Each wall is flat, endless, passes through zero and stands at right angles to its row. A trip goes straight from one point to another. Which walls does it cross, in order?
(in the rows, 128 means zero)

Walls:
(1): [126 121 135]
(2): [ 83 144 123]
(3): [151 116 136]
(4): [107 124 177]
(5): [178 133 137]
(6): [178 141 108]
(7): [119 125  46]
Trips:
[133 115 157] to [153 229 149] => 6, 1, 3, 2
[114 141 158] to [134 154 137] => 5, 1, 6

Walls:
(1): [137 127  83  88 127 122 159 132 145]
(2): [140 138 125 129 116 165 157 124 167]
(3): [135 127 120 133 105 160 154  97 119]
(4): [120 106  97 157 134  92 127 147  98]
(5): [129  78 150 144 131 147  70 155 112]
(6): [240 115 164 143  44 176 130 113  86]
(7): [131  74  86 121 114 132  99 133 167]
Trips:
[103 103 123 131  87 134 169 109 105] to [112  81 137 121 165 116  71 132 114] => 7, 2, 5, 1, 6, 3
[141 154 114  45 190 112 176 134 125] to [105  87 137 103 144 153 107 115 134] => 2, 7, 5, 1

Walls:
(1): [123  80 114 119 149 115 121 145 107 135 136 128 110 140]
(2): [136 141  69  73 133 118 180 133 137 103 119 122 113 139]
(3): [142 143 101 131 185 160 138 143 133  92  97 134 107 110]
(4): [ 95 173  80 133 130 127 146 131 146 113 173 142 146 126]
(5): [140 131  80 121 175 120 135 143 151 127  71  89  60 150]
(6): [141 126 117  88 161 146 119 126 166 161 169 102 155 129]
Trips:
[100 190 148 125 101  96 114  75  79 144 119 122 124 164] to [144 198 167 214 150 100  99  95 139 140 144 176 122 122] => none
[144 106  86  92 133 187 102 112 156 177  74 143 151  86] to [132 148 124 177 135 115 125 106 142 121 112  97 137 155] => 2, 6, 4
[152 152 143 101 137 118 136 125 169 168 117 137 136 146] to [104 159 130 126  91 149 112 155 125 151 116  95  93 108] => 2, 6
[178  79  80 175 105 139 138  95 186  79  68 123 134 123] to [118 161  85  78 131 156 137 130 159 105 166 142 152 121] => 4, 6, 5

Walls:
(1): [155 173 131 176 136 105 132 101  97 150 127  69 106 147 120 131 197 152
 134 135 165 161 180 172 143 101 111 185  76 129  77 123]
(2): [142 128  86 160 135 129 165 140 118 111 161 139 137 150 102 100 141  96
 111 119  93 129 107 164 167 110 146 195 138  87 140 114]
(3): [146 132 150  95 113 112 102 162 158  75 123 136  53 154 184 135 122 122
 152 145 148 136 122 105 110 176 120 140 141 140  83 118]
(4): [141 137 126  84 158 123  77 114 134 129 121  72 182  58 171 107 192 110
  73 138 120 123  98  93 134 131  85 129 140 136 146  72]
(5): [104 126 161 143 172 157 124 116 123 118 117 167 158 113 132 113 132  84
 156 172 107  97 104  94 127 124 113  99 145 120 103 152]
(6): [152 150  97 139 115 136 105 131 134  82 163 147 185 111 118 165  98 100
 118 140 131 118 174 105 146 173 172 104 118 145 131 115]
(7): [146 105 122 125 117 131 122 122 161 102 202 117 112 150  99 131 109  61
 150 111 116 132 124 158 208 114 117  87 149 129  77 120]
(8): [ 69 174 125 150  94 118 141 113 132 108 146  96 162 161 158 141 166 117
 183 103 111 135 134 108 187 126 106  98  81 109  87 104]
(9): [122 145 107  82 105 187 119 129 114 134 111 144 151 138 116 138 154 105
 147  91  87 118 100 164 139 107 114 148 156 152 202 141]
(10): [100 149  95 159 102 106 149 146 153 120 120 105  95  76 143 130 127  68
 154 112 147 107 159 129 147  94 142 118 135 115 135 128]
(11): [118 141 117  91 140 115 161 130 126  72 145 131 141  92 201 120 110 185
 126 115 124 150 119  97 125 168 152  65 118 165 113 137]
(12): [144 117 168 145 132 115 141 127  97 120  95 155  89 133 132 145 160 166
 153 149 102  66 128 103 140 135 137 123  97 181 154 124]
Trips:
[164 136 145 140 142 100 161 159 112 145 109 109 120 118 164 107 107 146
 138 142 147 104 146 107 118 138 116 137 132 134 117 178] to [ 68 104 170 127 133  75 122 123 129 106 146 116 116  29 137 126 122 110
 110  90 156 183  33 117  94 154 106  90 144 117 144 135] => 4, 1, 12
[117 142 145 116  89 108 159 102  90 132 112 192 125 146  70 138 151 153
  96 158 153 143  75 191  83 106 188  89 118 130 142 126] to [130 150 127  98 117 155 128 135 116 185 101 139 102 107 115 160 183 213
  70 108 145 132 141 159 124  71 153 146 115 136 137 115] => 1, 2, 4

Walls:
(1): [155 157 119  76 135  96  93 102 138 135 138 146 127 128 104  98 151 115
 114  90 123 127 134 174 106 150 106 192 167 120 146 109 139 118 114  99
 122 120  92 145 118 153 116  71 150 132 101 139]
(2): [133 119 170 133 148 125 109 118 140  99  86 128 132 160 147 160  86 156
  92 133  85 122 131 104 141 119  93 111 149 131 159  70 131 146  94 157
 132 133 128 153 134 112 130 148 179 194 125  80]
(3): [ 97 107 150 131 157 119 125 120 167 159 124 132 140 147 127 131 107 129
 127  61 131  95 105 169 190 130 124 166 172 151 143 120 152 111 116  88
 173 151  97 113 185 127 126 128 151 150 128 133]
(4): [136  75 148 108 173  75  97 147 137 149 147 168 146 129 133 123 110 156
  74 120 161 119 144 154  91 120 126  84  79 148 131 118 144 141  86 170
 153 108 110  97 150 141 164 148 157 127  99 101]
(5): [138 172 116  93  60 132 108 147  49 110 114 109 118  70 127 156 194 118
 106 141 133  85 169  88 125 138 133 103 147 135 134 113 107 141 116 121
 105 171 146 126 157 105 160 131 106 163 100 119]
(6): [129 136 127 151 105 165 107 114 135  94 139 148 100 124 146 149 154 175
 172 103 163 101 139  65 131 106 150  77 148 173 157 128 107 106 132  66
 110 124  72 127 127 118 145 159 130 135  95 193]
Trips:
[ 86 141 126 102  79  77 166  98  91 167 158 146 169  93 119 134 144 125
  89 109  95 120 136 195 144  97 111 112 122  95 161 155 151 119  81 152
 146  97 155  78 163 163 159 158 156 114 161 118] to [100 119 138 119 142  85  89 106 129 122 114 113 156 123 151 132 158  96
 174 159 108 143 111 131 129 113 188 142  84 166 147 100 129 127 134 157
 117  87 165 113 128 142 149 123 156 137  87 143] => 3, 1, 5, 2
[182 122 201 117 106 140 153 114 132 125 137  72 104 153 131  72 122 116
 103 130 105  98 119 104 109 143 153 142  96 143  81 177  93  93 109  97
 136 203 162 146 122  62 128 119 158 128 143 113] to [124 148 133 124 121 122 126 159 115 128 156 119 108  85 162 141  95 116
 149 167 127  97  84  95  79  90 132 135 124 132 154 155 120  95 115 162
 136 101 162 107 122 149 142  96 166 125  79  94] => 4

Walls:
(1): [122 156 127  69 134 139 131 125 101 113 155 101 125  94 169  94 126  73
 147 121  72 167 111 148 126 160 101 101 101 176 119 125 131 151 107 152
  84 156 102 115 144 120 110 149 149 117 113 103]
(2): [123 131 105 122  96 115 159 122 124 106 153  98 143 144 112 173  86 143
 107 178 144 134 183  97 132  83 151 219  79 102 136 136 146 146 126  76
  91 173 166 149  92 161 184 134 148  86 109 146]
(3): [103 124 162 155 132 109 146 149 144 115  87 105 179 150 100 106 163 128
  88 143 111 104 100 124 172 164 121  64 153 163  97 145 126 157 117  76
  92 107 120 117 182 146  91 143 116 144  91 119]
(4): [ 84 149 163 139 151 149 122 152 155 159 150  84  95 124  84 112 154 150
 158 132  91 158 120  91 102 184 127 125 159 109 107 117 164 172 137 137
 150 107 160 119 142 166 126 152  46  98 116 139]
(5): [166 112 153  70 109  67 105  78 172 157 157 124 103  98 145  86 112 101
 150 145 112 139  89 134 130 119 113 181 111 126 122  91 142 111 118 141
 144  96 139 137 143 123 119 117 133 149 159  98]
(6): [ 80 104 110 110 139 152 125 190 110 141 164 106 129 110 109 111  78 152
 143 134  67 133 147  92 164 129  82 154 162 159 123 163  98 112 149 140
 131 134 145 161 159  93 169 124 150 126 134 177]
Trips:
[106 106 145 179 165 156 176  96 112 131 114 119 139 120 107 170  74 119
 108 159  99 132 136 107 124 114  73 130 123 132 165 120 136 139 105 154
  88 131 142 125 174 142 117  95 102 120 132 157] to [129 146  79 177 169 134 127 141 134  77 178 151 117 143 167  72 134 171
 175 164 119 153 102 133 151 115  92 132 119 112 114 197 179  94 124 102
 115 121  93 102 107 121 107 132 149 132 110  66] => 1, 4, 2
[101 156  36 151 145 114 107  95 170 131 176 145 176 128 116 114 136 119
 101 112 140 143 161 170 121  79 107 154 124 144 110 157 141 132 114 151
 149 194 133 108  86 164 112  80 131 159 120 150] to [117 101 104 128 108 112 146  68 105 175 100 196 159 157 140 182 144 141
 128 102  82 165  84  15 170 162 149 154 124 156 114 112 159 165 136 138
 136 125 139 112 147  72  98 158 156 156 128 123] => 5, 6, 3, 2, 1
